Each row is a point. The window is the flat piece filled in between its corners: a triangle in 3 columns, a solid with four corners in 4, and so on. A path goes straight from each point to the next, and from the last back to the first. After which points does the path pass through the window?
In the rows, 128 means zero.

Window (4 x 4)
107; 99; 124; 139
136; 141; 105; 121
157; 194; 160; 62
149; 99; 121; 156
Path:
(1): 175; 153; 128; 78
(2): 169; 97; 106; 107
(3): 122; 177; 118; 136
(4): 131; 147; 135; 129
(5): 149; 97; 126; 122
(6): 162; 135; 113; 101
(7): 143; 158; 163; 141
(8): 95; 92; 121; 177
(9): 137; 84; 105; 112
(10): 138; 95; 113; 121
(11): 122; 123; 116; 171
(12): 144; 159; 125; 137
(13): 156; 137; 108; 91
(14): 138; 133; 156; 46
(15): 136; 180; 146; 95
(16): 113; 173; 139; 140
Through the window after points: 4

Window (8 x 8)
118; 140; 138; 189; 157; 131; 116; 119
177; 149; 174; 126; 85; 161; 148; 126
156; 148; 180; 107; 83; 146; 127; 92
88; 137; 135; 103; 87; 112; 158; 128
101; 180; 143; 164; 139; 123; 194; 83
98; 124; 161; 110; 148; 141; 118; 161
111; 92; 142; 120; 139; 178; 97; 147
70; 188; 120; 95; 101; 125; 162; 131
Path:
(1): 114; 136; 162; 151; 123; 149; 126; 118
(2): 125; 125; 98; 89; 135; 133; 133; 133
(3): 128; 136; 140; 107; 131; 120; 130; 114
(4): 106; 161; 159; 193; 92; 197; 142; 127
(5): 112; 138; 178; 132; 109; 161; 137; 103
(6): 154; 183; 105; 89; 100; 109; 187; 135
(7): 144; 137; 99; 92; 135; 155; 171; 128
(8): 67; 139; 174; 136; 96; 110; 130; 128
(9): 107; 143; 161; 137; 117; 155; 146; 138
(10): 155; 155; 132; 91; 128; 135; 106; 84
(11): 147; 148; 106; 93; 122; 109; 113; 126
(12): 103; 142; 193; 119; 98; 163; 155; 121
Through the window after points: 1, 7

Window (9 x 9)
125; 205; 132; 115; 106; 117; 148; 111; 65
77; 123; 130; 162; 154; 134; 124; 154; 120
118; 113; 165; 180; 101; 126; 153; 166; 131
170; 193; 209; 86; 32; 157; 59; 134; 127
143; 168; 56; 131; 133; 118; 130; 76; 100
128; 139; 134; 110; 147; 71; 81; 124; 112
91; 95; 117; 121; 128; 110; 124; 121; 71
98; 113; 148; 143; 140; 116; 122; 82; 105
115; 122; 163; 94; 139; 125; 142; 140; 113
Path:
(1): 121; 177; 152; 80; 77; 80; 137; 91; 115
(2): 84; 146; 150; 112; 126; 89; 137; 115; 122
(3): 156; 133; 117; 139; 131; 147; 89; 123; 93
(4): 162; 136; 130; 125; 147; 141; 96; 116; 100
(5): 66; 138; 158; 124; 105; 68; 121; 99; 116
(6): 109; 160; 114; 116; 102; 108; 130; 102; 113
(7): 131; 150; 145; 128; 124; 121; 131; 106; 75
(8): 163; 126; 124; 142; 166; 132; 103; 102; 110
(9): 82; 172; 131; 109; 85; 106; 140; 126; 86
(10): 45; 145; 99; 117; 143; 111; 159; 105; 124
(11): 119; 115; 152; 148; 132; 128; 106; 133; 98
(12): 138; 100; 148; 131; 136; 139; 117; 108; 84
(13): 89; 148; 142; 115; 131; 96; 123; 130; 123
(14): 89; 125; 126; 120; 131; 98; 116; 103; 123
(15): 132; 115; 152; 165; 137; 153; 136; 103; 57
(16): 134; 153; 154; 125; 124; 151; 110; 145; 94
Through the window after points: 2, 4, 8, 10, 12, 14, 16

Window (11 x 11)
85; 113; 102; 123; 150; 108; 155; 59; 164; 91; 69
95; 160; 121; 112; 147; 199; 119; 140; 98; 184; 140
134; 141; 155; 113; 158; 125; 144; 90; 104; 117; 119
161; 104; 141; 139; 156; 93; 169; 132; 127; 185; 128
154; 92; 142; 118; 135; 47; 123; 159; 82; 153; 128
171; 169; 96; 79; 138; 177; 106; 168; 137; 175; 128
151; 135; 113; 83; 89; 158; 143; 124; 62; 150; 126
133; 136; 154; 187; 148; 107; 166; 148; 74; 139; 120
122; 143; 84; 120; 132; 169; 109; 80; 191; 138; 146
118; 154; 175; 143; 134; 105; 171; 142; 164; 148; 132
123; 89; 109; 114; 141; 180; 126; 107; 168; 118; 120
Path:
(1): 142; 97; 158; 129; 152; 150; 126; 138; 111; 162; 93
(2): 120; 165; 117; 114; 141; 116; 164; 115; 102; 142; 151
(3): 116; 144; 135; 120; 146; 118; 153; 148; 132; 138; 146
(4): 153; 133; 157; 144; 130; 127; 141; 132; 115; 165; 121
(5): 143; 139; 129; 134; 115; 145; 136; 102; 126; 154; 96
(6): 113; 98; 85; 86; 181; 141; 130; 125; 139; 126; 162
(7): 93; 132; 111; 95; 170; 115; 198; 112; 128; 168; 165
(8): 167; 111; 165; 169; 115; 117; 104; 135; 116; 141; 86
Through the window after points: none

Window (14 x 14)
109; 163; 134; 120; 115; 68; 127; 140; 155; 172; 97; 116; 164; 119
141; 104; 175; 119; 195; 114; 139; 149; 85; 107; 116; 136; 137; 83
121; 120; 162; 167; 174; 173; 130; 151; 62; 117; 113; 126; 125; 106
151; 101; 98; 117; 92; 150; 156; 62; 137; 86; 110; 113; 139; 166
104; 67; 142; 154; 184; 109; 176; 156; 65; 113; 110; 143; 112; 151
96; 168; 129; 88; 145; 87; 160; 137; 133; 184; 115; 185; 174; 149
98; 86; 127; 131; 180; 132; 100; 153; 91; 94; 123; 136; 150; 116
124; 141; 125; 118; 123; 131; 139; 108; 153; 112; 158; 108; 104; 143
117; 105; 133; 118; 93; 163; 161; 126; 182; 59; 110; 114; 141; 140
116; 114; 145; 138; 146; 145; 151; 60; 165; 105; 117; 106; 148; 179
131; 47; 155; 146; 182; 146; 137; 154; 91; 155; 130; 150; 139; 122
141; 108; 103; 138; 129; 145; 178; 121; 149; 80; 145; 96; 177; 155
135; 129; 87; 147; 134; 148; 149; 94; 195; 88; 108; 124; 137; 110
73; 121; 137; 131; 123; 71; 165; 118; 126; 160; 141; 176; 189; 98
Path:
(1): 137; 101; 129; 150; 141; 124; 131; 146; 149; 108; 115; 127; 156; 157
(2): 152; 125; 151; 162; 162; 116; 150; 141; 147; 113; 136; 154; 194; 150
(3): 93; 112; 124; 117; 142; 137; 142; 123; 113; 118; 121; 104; 118; 118
(4): 100; 105; 120; 113; 154; 126; 156; 120; 123; 120; 123; 130; 145; 127
(5): 165; 103; 174; 184; 125; 152; 142; 116; 129; 106; 128; 165; 149; 171
(6): 169; 128; 144; 127; 157; 127; 100; 129; 114; 93; 103; 157; 145; 161
(7): 64; 119; 129; 146; 135; 153; 189; 119; 130; 144; 147; 91; 122; 92
(8): 87; 128; 135; 101; 141; 124; 189; 98; 96; 146; 137; 121; 148; 86
Through the window after points: 6, 8
